Every row gives one point. A path goes straight from each point to the next, and from the last back to the first. The post is the endless flat space through its rows: a point in 2 columns, a line in 3, a plane in 4, and so on, so that a path can go around it. Count how often the path circles the post. Going back the other way cancels.
In the rows, zero is written as 100.

Post (1 x 2):
89	115
Path (14 x 2):
78	69
109	102
150	108
110	66
75	99
68	119
65	175
115	160
144	105
107	102
131	133
97	161
63	139
25	93
Times around: 0

Post (5 x 6):
58	117	110	122	85	95
107	67	153	68	124	43
49	122	102	43	81	90
75	150	85	110	55	188
60	76	101	90	127	105
Path (19 x 6):
73	53	158	37	101	125
68	109	141	96	113	130
65	99	164	96	70	83
71	99	124	95	78	72
104	119	83	70	60	175
59	66	158	94	90	37
68	73	163	86	111	146
91	132	146	58	128	118
113	117	96	116	135	83
50	109	60	89	78	54
14	105	78	63	84	61
68	138	83	41	71	62
114	66	95	112	99	116
65	110	97	85	59	168
34	109	140	77	66	75
64	108	122	46	148	131
99	146	110	104	92	124
62	123	50	53	83	122
132	51	99	23	80	125
Times around: 2

Post (8 x 9):
115	109	74	123	125	123	107	121	121
106	83	67	131	73	112	147	59	94
130	102	103	133	73	81	91	117	153
99	80	63	118	61	94	56	78	151
100	95	111	102	103	158	140	100	100
73	104	137	68	123	77	118	87	105
63	104	105	61	76	52	112	111	65
97	112	131	98	117	90	62	119	92
Path (14 x 9):
90	79	110	118	81	89	75	83	133
72	113	108	121	104	87	91	91	125
107	112	94	123	66	96	113	99	88
105	89	63	79	60	109	114	112	195
95	94	143	74	113	98	109	110	116
98	59	97	126	79	107	118	115	110
99	107	115	145	64	66	86	131	108
76	108	74	99	96	54	117	77	154
53	90	42	113	110	89	88	106	89
114	57	122	123	76	103	83	108	98
136	95	79	92	113	82	108	76	122
129	125	107	121	131	126	132	86	154
85	135	85	122	66	76	114	132	120
84	86	133	150	110	105	61	92	131
Times around: 0

Post (11 x 12):
85	94	84	100	83	83	117	80	127	93	100	130
102	84	125	132	101	112	122	116	145	100	93	97
86	87	137	108	91	105	137	103	102	66	93	83
52	86	91	88	86	127	104	40	100	76	77	103
108	119	133	124	89	100	105	118	123	44	86	85
83	107	81	75	104	117	90	114	108	146	96	127
104	120	99	119	120	79	93	125	58	176	76	82
96	109	105	114	127	79	139	79	94	90	87	79
96	86	74	114	146	91	50	137	76	94	97	130
101	96	79	86	102	98	72	91	143	109	128	100
165	115	138	116	102	87	103	116	101	73	62	47
Path (31 x 12):
117	138	93	118	88	108	95	95	125	50	83	89
114	80	115	108	128	141	68	155	92	135	85	66
77	102	112	72	89	101	124	102	97	166	71	76
56	86	120	75	89	144	92	66	112	103	62	109
100	138	92	70	102	106	71	52	61	33	60	137
98	55	127	113	91	141	104	118	119	105	102	104
152	140	114	82	102	53	165	86	119	31	116	45
94	95	117	136	73	100	110	144	116	93	66	112
104	104	102	82	118	100	84	103	98	127	90	84
106	89	102	118	112	31	137	80	105	43	107	140
75	37	186	130	90	181	105	124	160	83	145	64
101	98	68	167	152	92	53	101	67	82	71	106
80	134	78	123	46	53	132	129	115	125	131	106
86	139	138	105	71	91	127	155	84	137	86	79
86	105	129	150	141	53	107	129	62	54	67	114
116	92	81	95	118	78	92	72	82	126	60	155
88	84	125	101	78	132	126	53	115	97	80	66
110	126	90	115	86	104	73	102	99	101	75	86
74	134	119	67	36	77	140	93	77	58	92	81
114	139	88	113	133	63	82	148	102	97	68	139
91	95	106	118	125	106	60	69	84	87	52	107
67	92	184	125	79	121	141	100	46	23	89	82
119	118	139	170	90	125	84	151	62	72	53	89
121	112	46	103	74	84	106	96	164	141	101	128
84	98	123	141	53	120	50	155	115	192	85	80
106	102	90	94	89	103	75	125	118	173	95	67
110	144	107	104	91	148	71	152	56	100	51	42
150	127	133	107	105	99	134	139	116	139	124	56
130	132	90	61	141	69	112	77	60	125	95	77
66	98	115	94	115	106	96	85	60	107	61	127
117	83	125	148	120	76	80	117	53	5	87	110
Times around: 4
